Every row gives one point. Each copy is the shape, with its points in the same order, turned, moved and blurred by noise. Is it also mirrored, or only turned?
In the rows, zero is written as 128.

Shape:
[[ 92 145]
 [ 78 164]
 [122 137]
 [163 153]
 [123 180]
 [163 101]
 [106 110]
 [156 115]]
Copy 1:
[[ 99 105]
 [ 72 103]
 [118 129]
 [116 174]
 [ 75 150]
 [165 152]
 [135 104]
 [149 154]]
Copy 1 is: only turned
Copy 2:
[[106 152]
 [105 176]
 [129 132]
 [170 125]
 [151 167]
 [144  78]
 [101 114]
 [145  93]]
Copy 2 is: only turned

Shape, 6 rows:
[[100 113 150]
 [137 181 116]
 [164 115 137]
 [122 117 132]
 [143 113 169]
 [103 184  81]]
Copy 1, 6 rows:
[[110 110  98]
 [155 175 136]
 [152  99 143]
 [119 117 125]
 [150  92 105]
 [113 199 143]]
Copy 1 is: mirrored
Copy 2:
[[114  84 145]
 [106 138  69]
 [128 151 139]
 [119 103 134]
 [ 91 131 158]
 [134 104  43]]
Copy 2 is: only turned
Copy 3, 6 rows:
[[114 123 165]
 [158 112  94]
 [110 165 115]
 [112 129 139]
 [127 166 150]
 [139  66  88]]
Copy 3 is: mirrored
Copy 4, 6 rows:
[[111 158 144]
 [141 101 189]
 [139 109 108]
 [111 138 133]
 [158 158 117]
 [106  96 209]]
Copy 4 is: mirrored

Shape:
[[178 121 121 158]
 [ 94 147 115 140]
 [203 164 115  80]
 [ 94 124 188 141]
 [ 94 121 118 100]
 [ 96 140 123 143]
 [128 124 112 152]
 [101 139 122 118]]
Copy 1:
[[165 106  92  95]
 [150 107 164 148]
 [140  26 114  72]
 [ 98 155 162 119]
 [110  93 141 162]
 [146 118 158 145]
 [157 117 123 135]
 [130  99 153 148]]
Copy 1 is: mirrored
Copy 2 (8 x 4):
[[144  97 149  95]
 [147 169 117 134]
 [184  54 103 155]
 [112 162 181 166]
 [117 154 106 157]
 [141 165 132 136]
 [137 141 130 111]
 [136 160 117 148]]
Copy 2 is: mirrored

Shape (8 x 4):
[[ 89 101  84 132]
 [147 135 104 121]
 [ 97 102  80 109]
 [171 108 145  96]
 [149 146 154  87]
 [ 88  97  85 118]
 [140 173 136 133]
 [145 103 151 121]]
Copy 1:
[[108 112  87  72]
 [129 105 141 117]
 [118 116 110  57]
 [112 149 173 131]
 [147 163 164 124]
 [110 118  97  71]
 [167 131 130 154]
 [105 151 140 126]]
Copy 1 is: only turned
Copy 2 (8 x 4):
[[101 162  95 172]
 [ 99 158 150 129]
 [ 80 169 104 160]
 [ 71 108 170 120]
 [ 80 121 149  83]
 [ 83 161  92 168]
 [129 147 145  89]
 [ 93 105 144 130]]
Copy 2 is: mirrored
Copy 3:
[[142 138 128 166]
 [149  90 110 116]
 [140 136 102 163]
 [ 94  84  93  91]
 [128 110  97  64]
 [136 138 115 167]
 [167  95 135  77]
 [101  98 125  98]]
Copy 3 is: only turned

Shape (12 x 6):
[[108 167 114 114 126 147]
 [167 154 150 178 123  90]
 [131 133 120 170 142 158]
 [170 159 136 114 121 142]
 [ 88 123 122 136 163 103]
 [101  83 152 109 164 106]
 [172 165 108 172 111 120]
 [110 104 176 179  93 125]
 [102 137 147 127  97 105]
 [139 123 131 154 100 172]
 [168  83 130 139 119 141]
 [164  99 183 116  84  97]]
Copy 1, 12 rows:
[[143 118 142 146 135  80]
 [152 141  84 111  70 122]
 [121  96 150 124  94 129]
 [176 108 101 143 133 115]
 [ 69 129 122 153 109 112]
 [ 56 109 100 136 134 136]
 [181 138 128 126  71 121]
 [ 91 126 106  52 100 124]
 [113 152 108 113 128  94]
 [145 100 147  89 122 123]
 [140 115 123 108 131 178]
 [133 141  49  93 149 140]]
Copy 1 is: only turned
Copy 2:
[[115 116 160 119 126 141]
 [189  65  92 117 144 150]
 [126 102 110 109 138  93]
 [117  95 123  95 153 170]
 [144 135 121 174 129 122]
 [119 152  74 174 121 150]
 [170  85 124  76 164 137]
 [157  95  70 110  67 131]
 [149 121 124 128  92 166]
 [119 105 102  78 113 117]
 [122 139  66  89 136 142]
 [147 117  59  97 104 204]]
Copy 2 is: mirrored

Shape, 13 rows:
[[126 138 112 116  81 130  66 105]
 [113 159 123 132  60 172 138 116]
 [140 177 166 157 121 100 116 122]
 [161 188 130 187 164 139 105 168]
 [134 161 140 151 132 177 107 147]
 [124 126  89 141  94  82 138  97]
 [149 152 149 136 156 129 135 112]
 [119 145 162 112 119 127 131 147]
 [ 99 119  91 154 165 128  83 139]
 [132 102 125 195 130 166 103 165]
 [100 111 122 154 124 163 153 136]
 [135 108 123  66 133  95 154 128]
 [118 159 134 133  75  90 192 121]]
Copy 1 (13 x 8):
[[138  75 188 125 102 136 102 160]
 [191  74 136 123 118 109  91 112]
 [154 129 137 201 125 140 111 147]
 [137 138 118 193 157  69 134 181]
 [143  95 134 151 168  93 125 148]
 [137 142 165 134  56 120  95 122]
 [127 146 118 153 144 139 119 142]
 [131  94 112 164 121 145 133 115]
 [ 71 112 162 146 124  77 109 142]
 [131 112 172 153 154  55 156 115]
 [128 106 129 127 134  84 120  86]
 [ 97 120 106 111  75 162 143 117]
 [180 126 103 160  61 138 102  90]]
Copy 1 is: only turned
Copy 2:
[[107 175 102 116 131 135  64 119]
 [133 184 136 110 136 171 132  96]
 [ 78 113  88 152 132 145 137 118]
 [133  83  72 163  85 179 131 147]
 [139 137 100 120  92 161 137 148]
 [104 115 155 135 161 135  78  83]
 [117 100 109 128 141 127 140 151]
 [109 126 101  94 117 123 143 109]
 [112  93 135 106  77 142  67 147]
 [148 124 141 150  45 128 113 133]
 [137 121 167 107  97 139 134 122]
 [126  92 123  66 165  88 109  95]
 [103 118 144 122 170 151 155  54]]
Copy 2 is: only turned
Copy 3 (13 x 8):
[[117 105 150  69 177 161 154 151]
 [ 97 137 106 104 175  99 146 189]
 [193 134 130 122 142 138 136 171]
 [178 190 116  95 101 177 109 185]
 [137 169  96  91 125 152 150 169]
 [120 100 169 128 154 119  91 140]
 [160 123  98 121 104 149 126 140]
 [144 132 128 112 108 110 166 157]
 [128 175 152  87 121 163 118 103]
 [105 204 132 133 127 180 142 154]
 [ 96 173 112 138 128 119 141 136]
 [108  73 140 120  80 104 140 128]
 [139 105 142 151 132  68 110 190]]
Copy 3 is: mirrored

Shape (14 x 9):
[[114 102 100 108 132 175 145 149 150]
 [159 177 129 121 129  99  73 171 108]
 [131 118 127 111 125 116 110 140 120]
 [114 149 112  84 110 129 188 127 106]
 [140 158 154 132 131 116 119 125 178]
 [ 83 135 112  93 131 140 134 156 106]
 [128 165 181 175  70 188 118 106 179]
 [122 144 116  98 152  74 134 109 145]
 [111 121  90 116 193 148  69  65 135]
 [127 143  90  99 131 142 182 109 134]
 [120 137 127 117 166 135 142 138 152]
 [ 82 138  95 177 166 144 142 135 139]
 [127 108 170  89 105 143 161 119  81]
 [114 171 109 104 161 115 156 145 129]]
Copy 1 (14 x 9):
[[117 154 126 118 152 173  92 136 120]
 [130  85 112 158 110  84 127 194 145]
 [142 127 140 136 118 132 127 144 154]
 [ 82 133 119 133  97 203 137 154 162]
 [138 126 126 159  96 120 154 145  85]
 [105 141 117 150 151 161 130 155 168]
 [133 116 206 160 124 159 160 164  33]
 [127 141  99 167  69 128 137 117 152]
 [144 226 146 176 112  98  87 148 147]
 [ 90 156 116 140  84 188 106 137 132]
 [113 155  96 138 119 136 135 137 116]
 [ 56 163 139 156 155 118 122 124 119]
 [134 138 162  97 104 191 170 164 167]
 [ 80 141  86 153 101 142 135 158 140]]
Copy 1 is: only turned
Copy 2, 14 rows:
[[129 113  82 127  99 149 130 139 127]
 [132 182 182 108 154 124  69 131 148]
 [135 138 146 142 114 125 106 136 144]
 [100 104 152 129  72 187  99 123 124]
 [108 163 150 146 138 123 122  94  86]
 [112  93 127 121 109 147  79 146 137]
 [ 48 159 136 147 180 150 183 118  96]
 [124 132 166 140  73 110  85  93 104]
 [104 153 115 115  71  48 113 171  96]
 [106 124 132 110  56 163 122 117 110]
 [135 127 127 124 110 129 111 120  85]
 [117  85 131  77 121 100 140 120  97]
 [116 111 169 179  97 182 122 172 129]
 [122 119 151  99  95 149  77 110  95]]
Copy 2 is: only turned

Shape:
[[139 137 156 141 137 166 118 157 167]
 [147  93 176 123 168 124 149 106  81]
 [ 47 127 146 118 126 109 137 129 109]
 [152 116 142 133 137 137 130 150 104]
 [ 86 140 187 184 133 124 122 150 154]
 [ 78 137 118  78 181 139 123 121 116]
 [123 110  56  90 130 138 130 123 103]
 [ 92 146 111 128 135 136 120 110 108]
 [133 103  94 133  89 138  77 169 144]
 [188 152 135 103 155 147 159 165 161]
 [124  91  91 124 157 118 139 173 153]
 [178  78 167 116 137 109  98  98  92]
 [138  84 113 128 110 146 139 151  94]
 [ 94  74 134 114 160 126 188 131 160]]
Copy 1 (14 x 9):
[[ 98 157 124 117 133 121  85 160 168]
 [132  97 170 114 143  82 176 166 134]
 [ 67 158 143 113  93 117 191 113 133]
 [130 145 135 112 149  83 131 150 130]
 [ 60 171 139  78  82 119 121 174 138]
 [ 89 123 123 178 105 101 166 103 153]
 [152 132 112 144 131  99 147  63 143]
 [114 141 143 138  91 108 130  96 124]
 [108 156  89  76 163 105  96  82 139]
 [156 154  97 158 156 137 104 190 160]
 [129 157  74 107 133  93 149 123 182]
 [120  83 150  80 171  94 148 146 108]
 [138 161 145 100 158  86 147 105 137]
 [118 150 127 111 119 120 196 144 209]]
Copy 1 is: mirrored
Copy 2 (14 x 9):
[[ 83 136 153 145 140 148 179 106 137]
 [ 93 128 180 101 155 114  76 141 115]
 [103 145 107 103  82 155 106 103  79]
 [ 96 134 147 137 164 141 131 146 109]
 [ 46 144 144 125 103 205 135 100 123]
 [140 159 131 110 120 108 124  70  82]
 [165 147  80 119 153 108 138 133 105]
 [132 171 116 102 127 152 128 113 107]
 [122 100  90 131 158 172 189 133 109]
 [115 144 171 201 152 114 161 126 134]
 [109 116  86 171 160 131 127  98 121]
 [126  81 179  90 173 143 107 157 121]
 [100 122  98 121 158 122 135 164 104]
 [ 85 119 104 146 106  92  94  94 148]]
Copy 2 is: mirrored

Shape:
[[134 123 149 161 122 178  75 156  85 155  88]
 [132 171  97 107 119 121 109 113 146  86 153]
 [104 174 143 129 113 119 164 108 142 120 115]
 [126 155  91 133 140 107 154 120 158 107  96]
 [101 156 104 165 169 151 143 118 133 131 103]
 [181 109 143 151 134 139  92 159 107 188 140]
 [ 74 152 122  77 157 105 152 113 160 101 116]
 [141 123 159 192 172 146  70 183  92 146 121]
 [158 169 157 125 114  92 135 134  79 107 170]
 [133 171 134 118 131 106 146 143 165  91  88]
 [114 126 113 127 118  69 123  88 136  87 121]
 [150 107 111 151 116 148 121 201  74 145 124]
 [151  97 146 155 152 174 127 138 121 110 118]
 [128 168  97  95 174 122 159  99 129 103  61]]
Copy 1:
[[173 139 161  85 130 141 158  88  74 171 122]
 [127 102 118 151 183 131  82 157 148 131 116]
 [133 143 150 158 112 111  94 153 142 137 140]
 [ 84 107 140 157 137 120 117 146 147 162 124]
 [ 86 127 180 128 139 149 117 134 104 149 155]
 [166  89 147  62 131 107 165  91 115 139 129]
 [108 118 126 200 126 139 132 202 136 120 133]
 [138 137 128  75 159 117 160  69  42 150 146]
 [167 136  76 126 155 104  96 113 153 119 167]
 [113 132 136 179 140  97 124 138 146 160 112]
 [102 123  81 133 124 138  91 158 150 144  99]
 [162  87 117 106 110 157 158  59  99 152 147]
 [120 151 151 111 145 153 158  81 119 110 110]
 [ 87 138 152 169 151 143 152 169 168 176 146]]
Copy 1 is: only turned
Copy 2, 14 rows:
[[ 80 133 159 161  96 121  50 169 111 140 104]
 [134 136  91  75 170 177 127 128 125 142 107]
 [174 146 107 131 160 125 133 112 118 125 108]
 [144 119 107 139 171 149 140 148 123 124 150]
 [132 103  82 161 120 139  98 137  98 127 148]
 [ 99 102 178 127  74 142  86 144 164 116 109]
 [123 128  74 124 159 138 189 108 107 145 121]
 [107 132 160 137  40 141  71 173 121 162 140]
 [153 151 159  84 132 142  91  81 162 164 113]
 [167 132 136 127 167 154 163 153 102 151 121]
 [129 154  95  83 174 114 143 145 154 133 150]
 [ 85 142 179 144  99 173  69 120 133 109 153]
 [113  91 147 113 109 116  87 140  82 124 149]
 [129  94  99 163 208 135 141 123 122 176 143]]
Copy 2 is: mirrored
Copy 3:
[[109 113 105 189 151  73 107 113  92  99 118]
 [150 140 141  76 119 148 181  86  86 129 106]
 [130 131 158  97  97 142 109  83 117 158 108]
 [167 103 162 101 102 167 133 112 111 133 109]
 [144  87 141 104  95 106 121 134 106 129  82]
 [102 111 138 153 156  75 155 138 102 108 190]
 [172 158 139  95  89 150 138 116 145 171  77]
 [110 119  95 167 137  78 112 177  56 109 140]
 [146 156 141  89 160 108 135  80  63 173 160]
 [144 141 170 133  92 176 133 106  90 155 104]
 [179 145 117  77 124 178 113 102 112 123 137]
 [127  78 105 180 175 105 147 125  83 151 144]
 [105 118 148 126 166 114 113 147 107 126 100]
 [211 132 188 118  97 141 122 102 120 137  76]]
Copy 3 is: only turned
